Each point is reached from the start by the listed moves, each made once or not at all, plus a little noise. Say if it took an odd or an even number of moves. Then give how often each move was made.
In the rows, zero is written as 128.

Moves:
(1): [161 161 139 102]
(2): [ 87 165 153 131]
(3): [148 117 166 117]
Start: [133 126 139 135]
Points:
[146 185 213 102] -> odd (1, 1, 1)
[111 153 202 128] -> even (0, 1, 1)

Moves:
(1): [145  96 122 131 130 127 111 132 133]
(2): [148 141 106 148 106 130 117 125 144]
(3): [149 137 176 116 137 177 125 111 145]
(4): [143 125 131 164 160 134 127 135 127]
(5): [129 134 144  97 153  84 100 124 131]
(6): [123 118 100 106 158 154 109 157 131]
(7): [146 137 111 126 150 117 169 119 119]
(8): [136 129 123 116 121 128 141 173 125]
Start: [130 165 168 115 165 112 137 130 138]
Points:
[167 149 226  76 201 114  91 114 163] -> odd (1, 0, 1, 0, 1, 0, 0, 0)
[147 154 142 117 222 142 136 210 137] -> odd (0, 0, 0, 1, 0, 1, 0, 1)
[163 133 113 117 178 136  92 161 162] -> odd (1, 1, 0, 0, 0, 1, 0, 0)
[176 133 125 131 249 131 141 163 136] -> even (1, 0, 0, 1, 0, 1, 1, 0)
[215 168 168 109 169 150 161 151 162] -> odd (1, 1, 1, 0, 0, 0, 1, 1)
[143 163 188  80 205 187 115 138 158] -> even (0, 0, 1, 0, 0, 1, 0, 0)

Moves:
(1): [173 130 132 105 123 145  99 129 125 126 131 128 124]
(2): [117 171 130 133 125 129 106 154 119 153 132 118 120]
(3): [ 97 126 177  93 119 110 119 113 117  80 129 104  85]
(4): [179 136 166 183 124 136 115 132 152 100 109 153 130]
(5): [136 131 105 112 164 119 140 113 108 119 164 102 126]
(6): [130 112 137 124 151 187 132 139  98 153 125 108 107]
(7): [125 134 130 151 110 130 172 149  88 132 134 129 128]
(8): [126 100 132 123 134 111 124 170 126 123 144 146 106]
(9): [137 153 117 125 126 121 154 124 178 156 145 138 135]
(10): [143 104 155 104 142 119 134 117 139 165 128 100 154]
(11): [140 107 152 152 119 139 130 116 109 126 184 137 126]
Start: [123 124 104 108 126 102 146 128 120  95  98 135 147]
Points:
[141 112  87  77 191 130 186 162 119 134 163 119 112] -> even (0, 0, 0, 0, 1, 1, 0, 1, 1, 0, 0)
[169  72 196  53 159 154 176 106   7 101 195  47 102] -> odd (1, 0, 1, 0, 1, 1, 1, 0, 0, 1, 1)
[164 101 225 108 155  72 117 151  93  66 192  99 100] -> odd (0, 1, 1, 1, 1, 0, 0, 1, 0, 1, 1)

Moves:
(1): [187 111 129 138  87 128 128 125 111 129 142 134 139 136 108 129 144 164
 110 142 128]
(2): [144 161 135 141 127 124 132 137 112 138 129 132 107 144 137 126 127 105
 117 134 108]
(3): [119 131 147 124 117 125 132 125 112 117 149 117 151 118 123 111 125 153
 132 142 116]
(4): [112 105 135 153 131 118 116 124 130 124 127 121 134 133 126 141 124 120
 116 135 115]
(5): [162 102 112 112 187 126 132 105 117 135 129 106 137 155  89  99 144 132
 134 135 133]
(6): [124 123 117 137 121 152 147 117 123 127 130 137 127 134 121 104 114 113
 109 110 109]
(7): [125 131 137 143 131 105 154 126 149 134 142 123 108 140 115 128 113 140
 137 152 126]
(8): [131 120 135 119 144 144 137 180 139 135 121 117 125 136 121 135 118 155
 123 113 120]
(9): [131 132 144 137 124 134 108 123 154 101 131 118 135 113 108 127 110 133
 117 129 125]
(10): [115 152 146 136 129 143 125 131 132 171 153 117 115  97 126 125 100 131
 121 133 134]
(11): [ 99 125  85 113 158 127 129 138 124 102 168 114 104 135 128 130 107 133
 103 149 126]
(12): [127 123 144 122 140 140 125 136 140 131 125 180 130 119 123 124 129 127
 121 148 116]
(13): [134 134  94 127 130 122 142 137 124 137 126 125 160 114 131 130 140 126
 134 127 113]
(14): [114 128 130 118 116 127 122 129 138 145 128 134 140 160 145 127 123 129
 113 142 132]
(15): [137 108 130 134 158 152 134 116 135 142 133 123 135 118 184 136 119 131
 136 131 118]
(16): [120 139 110  96 121 161 137 107 114 131 110 128 119 138 108 180 128 131
 128 120 116]
(17): [111 119 138 116 134 134 134 120 140 141 164 115 121 148 113 131 159 122
 161 106 117]
(18): [106 140  90 140 146 117 107 111 125 128 149 138 102 133 130 132 155 180
 135 122 116]
Start: [140 136 144 132 124 149 134 105 124 136 126 120  98 138 154 128 131 145
 125 117 135]
Points:
[126 117 101 190 136 145 155  75 105 145 242 113  64 208 192 110 101 233
  53 193  49] -> even (1, 1, 1, 1, 0, 1, 1, 0, 0, 0, 1, 0, 0, 1, 1, 0, 0, 1)
[ 67 148  90 132 141 159 108  77 133  88 210 109  88 162 139  90  97 217
  67 141  90] -> even (0, 0, 1, 0, 0, 1, 0, 0, 1, 0, 1, 0, 0, 1, 0, 0, 0, 1)
[162 113 129 148 109 190 127 117 150 127 190 112  73 169  84 120 164 245
 111  67  83] -> even (1, 0, 0, 0, 0, 1, 0, 1, 1, 0, 0, 0, 0, 0, 0, 0, 1, 1)
[233 160 123 137 144 206 191 112 118 197 159  79  90 166  38 133  89 196
  78 129  67] -> even (1, 1, 0, 0, 1, 1, 1, 1, 1, 1, 0, 0, 1, 0, 0, 1, 0, 0)
[134 143 129  82  93 214 167  88  87 146 218 160  81 218 113 140 135 168
  65 156  47] -> odd (1, 1, 1, 0, 0, 1, 0, 0, 0, 0, 1, 1, 0, 1, 0, 1, 1, 0)
[225  92 206 130 186 216 128 126 141 174 186 105 141 105 114  89  93 249
  96 169  99] -> even (1, 0, 1, 0, 1, 0, 0, 1, 1, 1, 0, 1, 0, 0, 1, 0, 0, 0)
[ 92 171 116 119 138 118 183 123 126 158 238  83  93 200 152 115 130 154
 125 174  75] -> odd (0, 1, 1, 0, 0, 0, 1, 0, 0, 0, 1, 0, 1, 1, 0, 0, 1, 0)
[137 156 120 167 183 185 163 140 187 175 159 168  90 168 191 117  98 204
  89 147  39] -> even (0, 1, 0, 0, 0, 1, 1, 1, 1, 0, 0, 1, 1, 1, 1, 0, 0, 1)
[173 153 135 126  79 206 214 130 107 190 177  94 121 129  85 144  86 236
  98 131  73] -> even (1, 0, 1, 0, 0, 1, 1, 1, 0, 1, 0, 0, 1, 0, 0, 1, 0, 0)
